Each point is reached from the start by the listed moves, each made once or not at all, plus a little noise. Say if it took an odd or an even number of moves. Then give how often each move was made.

Moves:
(1): [38 -8 -4 15 38]
(2): [-30  36  -4  10  24]
Start: [ 23 -11   0  12   1]
Points:
[ 31  17 -10  36  64] => even (1, 1)
[ 61 -20  -3  28  41] => odd (1, 0)
[-7 23 -8 22 24] => odd (0, 1)

Moves:
(1): [39 -4 17  4  7 -1  5  1 10]
(2): [  3  34   3   2   4  10   8   1 -22]
(3): [-6 -3 45  2 -9 -5 20 23 -5]
(4): [ -1  -7 -14  48  -6  28  14  32   9]
(5): [ -7   1  32   0  59   5 -16  12  -3]
(6): [  0 -14   7  -3  -7  26  -5 -17 -20]
(7): [  7   0 -16  -9  23   6  45 -12 -14]
(8): [  3   0 -13 -35  -6  22  -4  25  -6]
(9): [-19  12   4 -15  -7  30  -6 -11  25]
Start: [  9 -14 -14   6   4   8 -27   9  -6]
Points:
[ 57 -33 -17 -36  21  59  14   5 -36] => even (1, 0, 0, 0, 0, 1, 1, 1, 0)
[ 28  12  66 -49  66 100  17  32 -41] => even (1, 1, 1, 0, 1, 1, 1, 1, 1)
[ 54   2   0 -26   1  64 -23  20 -45] => even (1, 1, 0, 0, 0, 1, 0, 1, 0)
[  8  -3  14  20 -19  88   9  72 -52] => odd (0, 1, 1, 1, 0, 1, 0, 1, 0)

Moves:
(1): [ 32  -7  -2  -3  -6   1  22   9  14  11  11   8  -8   4 -12   5   0   1
   2  -3   0  -8   5   3  -4   9 -11]
(2): [  0  20 -13 -10 -16 -10 -14  17  -5  -2   7  -7 -20  18   1   0 -12   1
   7 -14   0   0  -5 -17  -8  -1  -3]
(3): [  0   0  12   6  -5  -5   2 -12 -17   9   8   5 -18   4   9  -2   9  -1
  -2   0  16   7 -11  -2   8   0   4]
(4): [ -9  -5 -22  65 -27  -2   7 -10  -5 -10  -7  -2   2  17  -4   9   6   8
   4  -1   0 -13  16 -11 -15   7 -11]
(5): [ 13  12  -5  -1  50   3  -2  -9  -2   3 -22  14  -4   2  -9 -21  17  11
  -4   4  -5  14  15 -16   1  13   6]
(6): [  1 -11   1   8   6  37  -8  -8 -18   3   2   0   1   2 -23   0 -15  29
  -5  20   4 -20  -7  -7   0  -3  16]
(7): [-12   1 -18  -4  -9   3  28 -16  11   2   2   9   2  10  -3  -6  15  14
  -4  -7   0  -9  -5   5   2   4  -9]
(8): [-22   1  12  -7  12   3  19  33  -2 -11  -9 -15  -6   3  -4   7   3 -11
   6   4   5  -6  -6  -6  -8   8  14]
(9): [-15  11  29  17  15   1  -8   0  55   8   2   2  10  18   6  -6  -1   1
   0  15  15   6  19  -9 -10  -3 -15]
(10): [  1  10  -3   1   0   1 -10   3   1  32  -6  -4   2  -3  -3 -18   9  -2
  13  -2   3 -20   9   3   6  -2   6]
(11): [-26 -11  -7  20  17  14  -1   8   0   6  52 -16 -13  -5   1   6   7   4
  13  -2   7  20   2  -2   9   0 -10]
(12): [-16   1  -5  -3  -4   8 -14  14   4  11  -8  20 -22 -14   4   2   9   4
   0  -3  -1   2  22  -4  -2   4  -1]
(13): [ 15  20   7  -1   4  18 -17  19 -11 -14  10  13  54  -6  17  34 -10   7
  -2   6  15  -9  14 -12 -10  11  17]
(14): [-19 -28  10   5  27 -21 -18   6  -8  -5  -9  27  23  50 -23  -2 -12  -3
   1 -15  -6  -9 -15  18  11   7  15]
(15): [ 16 -13 -36   1   2  16   4   5  -3   7  18  -5 -15  19  51  11 -21 -10
  12   2   1 -20   0  -1 -15  -8  23]
(16): [  7   1 -22  -7  11   8   1  -9   5   5 -14  -2  -6   1   3  53  20   5
 -13 -20  13  -1 -11 -35   2 -19 -21]
(17): [ 15  -2   0  -8 -21  -7  -5  -6  12 -25   4 -18   0  24 -14  -2  25   4
  10  -3   2  -6  19  -4 -12  -1  12]
(18): [  6 -14   5   0  -5  -9   8   5  -8  10  -4 -10  -4 -17   3   5   9  35
  11 -10  -1   2  -1   8 -25   1   7]
(19): [  9   7  10 -24  -4  -2  -1  -6  -4 -21  -8  22   3  -4   2   1 -13   4
  57  -6 -10  -5 -18  -7   4   1  13]
(20): [  2   8   6  -4   0 -24  -8  -5   3   2   7  -4   3  -2  -1   9  -3   2
   1  22 -12  -2  12   8   6   8  -4]
(21): [ 12   3 -14  12   8 -15  -3   5  -1  -9   2   2  -6   7 -11  -4  -4  10
  12  10  34   5   3   5   7 -13   9]
(22): [ 13  -4   2 -14   5  31   6  10   6  18  -4  -2   4  12   0  10   1   3
  14  16   5  41  -3  15  22   6 -13]
(23): [-15   1  12 -10   9  11  27   4  -3   5   3  -2 -12  18   2   5 -33  -4
  -1 -14  11  -8  35   2   5  -6  -3]
(24): [ -6  26   9  -1   5  10  -4   0   6  -4  -1   5  -8   1  -2   9 -15  -5
  -4  -9 -12 -20   2  40  -3   5   9]
Start: [-11 -22 -13 -11 -27 -11  -1  14 -32  21   7  26  45 -27  -1 -14  13   6
   6 -13  18  19  -6  -3 -12 -17   3]
Points:
[ 34 -18 -80  29  19  19   5  19 -42  53  -4  66  -4 103  12  60   4  17
  23 -53  28   6 -14 -11 -16   4   0] => even (1, 1, 1, 1, 1, 0, 0, 0, 0, 0, 0, 0, 0, 1, 1, 1, 0, 0, 0, 0, 0, 1, 0, 1)
[ -1   4 -24  17   8  61  60  60  45  68 -32  36  55  42 -14  61  84  82
  42 -32  82   3 121 -67 -59  15 -18] => even (1, 0, 0, 1, 1, 0, 1, 1, 1, 1, 0, 1, 1, 0, 0, 1, 1, 1, 0, 0, 0, 1, 1, 0)
[-39 -14 -14  38  -5  39  32  63 -64  70  44 -11  49  -3  20 103  30  52
  52 -16  81  28  49 -34 -10  -5  -8] => odd (0, 0, 1, 1, 0, 0, 0, 1, 0, 1, 1, 0, 1, 0, 0, 1, 0, 1, 0, 1, 0, 1, 1, 0)
[-46 -88 -49  39   9  76  72  57  15  76 -10  52  12  96  -3  78  -8  78
  35 -30  66 -23  42 -25 -47  -6  -4] => odd (1, 0, 0, 1, 0, 1, 1, 1, 1, 0, 0, 1, 0, 1, 1, 1, 0, 1, 0, 0, 0, 1, 1, 0)
[ 18   2  -3  38   7  16 -42  25  10   6 -14 101   1 111 -75 -14  10  74
  99  -4  61  14  37   2 -12  14  34] => even (1, 1, 1, 1, 1, 1, 0, 0, 1, 0, 0, 1, 0, 1, 0, 0, 1, 0, 1, 0, 1, 1, 0, 1)
[ 19 -15  -4  37  -6  59  -1  41 -79  35 -17   6  76  11 -33   9  67  87
  54  21  64  10  39 -36 -45  21  64] => even (0, 0, 1, 1, 1, 1, 0, 1, 0, 1, 0, 0, 1, 0, 0, 0, 1, 1, 0, 0, 0, 1, 0, 0)

Moves:
(1): [ 16   5  -7  -2   4 -13 -14 -26   3  -1   9 -10  -1   3  -6  15   0  -3
  20  -7  13 -11   3  10  -6   8  23]
(2): [-20  41   1  19   5  -3  -8   5   5  -1   8   1   4  -5 -15   3   3  -1
 -14  13 -30   1   7   9 -16  -4   4]
(3): [  4 -19  35   1  14  13 -11 -14   4   9 -13  -7  -7  10  -5  15   1  -1
  10   4  -7   9  -2   0   4 -18   4]
(4): [ 16  -6   7  47   0 -15  26   3   3  -1   3   2 -16  -3  12   2   4   9
  -4 -12 -11  12   9  -7  12  -5   6]
(5): [ -4  12  -5  21  32 -13  -4   9  40   4  12   4 -20 -15 -11  -7  -3  18
  -1  -2   6  -3  -6   0  -8  -1  -7]
(6): [ 22  -5 -16  22  -7  27 -18 -10 -16   7   3  16  -2 -12  -9  -1  -6   4
   5   7  12   2  -6 -30  -6 -23  -5]
(7): [ 17   9  10 -13   3  35  37  -6  -5   3   5 -12 -22 -21 -11  10  -6 -18
  -3   1   9   1 -14  13  17   5  16]
(8): [  6   6   9  -3  12   1 -11  23  -7   6   9  -6 -21   5  10  10   1   3
  -9   3  -4  12  17 -20  -2  14  17]
(9): [-13 -12  12  -6 -13  -4 -16  -6  22 -11  -2  23 -10  -8  -6  12  -4  -7
   1   1   0 -20  -8  -6 -14   6  -1]
(10): [  1   0  -5   3   9   0   0   2  16  23 -14   0   3   1 -11   1   0 -13
  -3 -13 -11  11   0  -2  -3  13 -14]
(11): [ -1 -14  -1  -1 -10   5  11  -1   3  10  36   9   5   4   6   2  16   5
  25  -1 -10   9  12 -14   0   1   2]
(12): [ 14  -7  -2  -5  12  -8   8  -3 -15  10   3  20   4  -6   3  -3  13  -2
   2 -15  -7  -4 -21  11  11  -9  17]
(13): [ 27 -10  10  12   8   6   3  26   7  -5  -6   0  28  -8  -8  24 -23  -3
  11   6   2   0  -1   4  19   8 -10]
(14): [ 12  -6 -10  19  -1   3  -1   4  11  -8   3 -15 -12  32   9  -4  -6 -12
   2  16 -13  -5 -14  -1  -8   3  -3]
(15): [-10  11 -18  12  10  13  -3 -10  13 -11  -6  -9   7 -23  45  -8   6 -11
   1  -7   6  -9   1  -5   0 -12  31]
(16): [-13   6   3 -20  18   0  -5 -10 -13  -7   8   0   2   6   6  32  11 -13
 -10   3  -9   3  -4 -11  20 -14 -10]
(17): [ -3   2  13   2  -8  -5 -11  13  -2 -20  -8 -10  11   0  -3  -7  29  -6
   9 -14   0   3 -32 -11 -13   9  -5]
(18): [ -9  15  -3   7 -13   6   1   5   8  22 -22  18   4   6   7  15  24  45
  19  13  -3   0 -17   6  -8  22 -16]
(19): [-16   0 -12  -9  -7  -5   1  10  -7 -12  -6   8  -9   2 -15   7  -8 -12
  27   4  -9   1   2   2  -7 -10   9]
(20): [ -2 -15   4 -10   0   5  -3   7   3   2  -6   1  -1 -10  -5   1  27 -14
  -4  23   4   1   5   2   1  -9   6]
(21): [-12   7  10   2  -9  10  -1   1  -2   6  21   9  -4  16  -1   4  -3 -11
  -5  -5  28   8  -5   1   7   2   6]
(22): [ 11  -1  -6   0   8  18   6 -10  11 -24 -15  34   8  21   7   1   5  -2
  -8   9  18  17  16  -4  -1   6  20]
(23): [-14   2  26   3   6  16   8  -2  -3   7 -14  -4   0  -1  -4  -2  17  -9
   8  -2  10 -28  11 -15  12 -11   6]
(24): [  0  -4  -5  10  -4   8   6  17 -13  -2   3  -2   3   0 -14   2  12   7
  -8 -24  -3  -4   9  20 -15   6  -2]
Start: [  0  16  12  22 -12  -6 -19  24  -9  27  -8 -38  18   8   1 -18  11 -41
  -7   8  14 -12  11  33 -14 -10  19]
Points:
[  23   20   -6   70  -30  107    3    2  -22  -15   20  -23    4   26
    6    2   67 -109   66  -15   72  -27   -6    3  -35  -28  121] => even (1, 0, 0, 0, 0, 1, 1, 0, 0, 0, 1, 0, 0, 1, 1, 0, 1, 0, 1, 0, 1, 1, 1, 1)
[ 40   4  17  35  -1  96 -42 -46  45  45 -70  18  -6 -25   2  44  58 -59
  30  41  56  -9 -10  19 -31 -10  84] => even (1, 0, 1, 0, 0, 1, 1, 0, 1, 1, 0, 0, 0, 0, 1, 0, 0, 1, 0, 1, 0, 1, 0, 0)
[ 48   0  28 103  20  -6 -31  99  -8  26  22  12 -14 -20 -25  14  41 -52
  22   0  34  14 -25 -10  -1 -33  58] => even (0, 0, 0, 1, 1, 1, 0, 1, 0, 0, 0, 1, 1, 0, 0, 0, 1, 0, 1, 1, 1, 0, 0, 0)
[ 40   6  91  32  18  56 -12  68   1  72 -51 -48 -12  39 -39  63  78 -97
  76  26  28 -17 -58  35  14  14  76] => even (1, 0, 1, 0, 0, 0, 1, 1, 0, 1, 0, 1, 1, 1, 0, 0, 1, 1, 1, 1, 1, 0, 1, 0)
